Every row gives one point. A path goes straight from each point to the next, and from the last back to the first. The post is the endless flat space through its rows: a point in 2 columns, a line in 3, a plane in 4, and so on, so that a path can go around it. How many times does the path go around the post? Going back the other way cancels.

Post (1 x 2):
[[-20   7]]
Path:
[[-36 -24]
 [-60  25]
 [-21  45]
 [ 19   3]
 [-11 -19]
 [-34  -7]
 [-48  17]
 [  1  39]
 [ 22   2]
 [-13  -7]
 [-50  -4]
 [-55  23]
 [-19  28]
 [ 10  21]
 [ -1   0]
 [-19 -24]
 [-32   1]
 [-53  39]
 [  5  25]
 [ 28  19]
 [ -2 -18]
 [-10 -16]]
Times around: 4

Post, 8 rows:
[[-15 -21  11  11   8  -9  10  -3   9]
 [  0 -15  -5  -8  21 -14 -19 -14   8]
 [-13 -13 -15  25 -16   2  -4 -11 -32]
 [-26 -17   4  -3  10  20   8  35   5]
 [-26 -27 -14 -16   7 -22  -3   9  22]
 [ -6 -24   4  -8   9 -12   9  11  -6]
 [  6  25 -25  -2   6   2  14 -53  30]
 [-13 -21  16  15 -35  30  -4  14 -37]]
Path, 28 rows:
[[-23 -16 -15 -17  22   4  23   2  11]
 [-27  -7   0 -31  22 -16 -24 -12  44]
 [-15 -21  -4 -29  50  -9   5   7   9]
 [ -9 -17 -16  29  18  20  24   1 -13]
 [ 17 -23  -3 -11 -15   5  -4  13 -19]
 [ -6  11  -8  32   3   9  24 -11 -21]
 [-15   7  15  -5   3  -9   7   0 -27]
 [ -9  12 -18 -11  39  29  -8   3   7]
 [-34  15 -20 -31  -3 -10   2  15   8]
 [ 10 -19  26  40 -17 -19 -11 -18 -60]
 [-17   7   6  -8 -27 -13  33 -27 -13]
 [-31 -11  21  40   8  13  56  -4  16]
 [-13 -56   9  10  -5  10  27  30  -2]
 [  9 -28  24  -1   4   3 -21   5  -7]
 [ -1 -29  21  10   7  -9 -11  27 -17]
 [-40  30 -20   9 -22  32  24  13   8]
 [-45  -4   3  14 -29   0  26 -24  -6]
 [-19 -27  -4  21  24  -7   5   1  -5]
 [-12 -36 -11  26   4   7  19  10   0]
 [ -6 -15 -13  30  36 -31 -13   4   4]
 [-25   0   6   4 -49  -1  15  24 -15]
 [-38   3 -29 -22  23 -48 -31 -34  43]
 [  1   3   3  11   9   7   3  11 -10]
 [-30 -22  -1  19 -21  15  42  29  -7]
 [ -1 -13 -11  -9  -2  23 -24  11  -7]
 [  5 -13   8  21 -32 -36  16 -42  10]
 [-20  -4  27  34  26 -10  -5  12 -17]
 [-33 -25  24  19   1  -1  13   1   7]]
Times around: 3
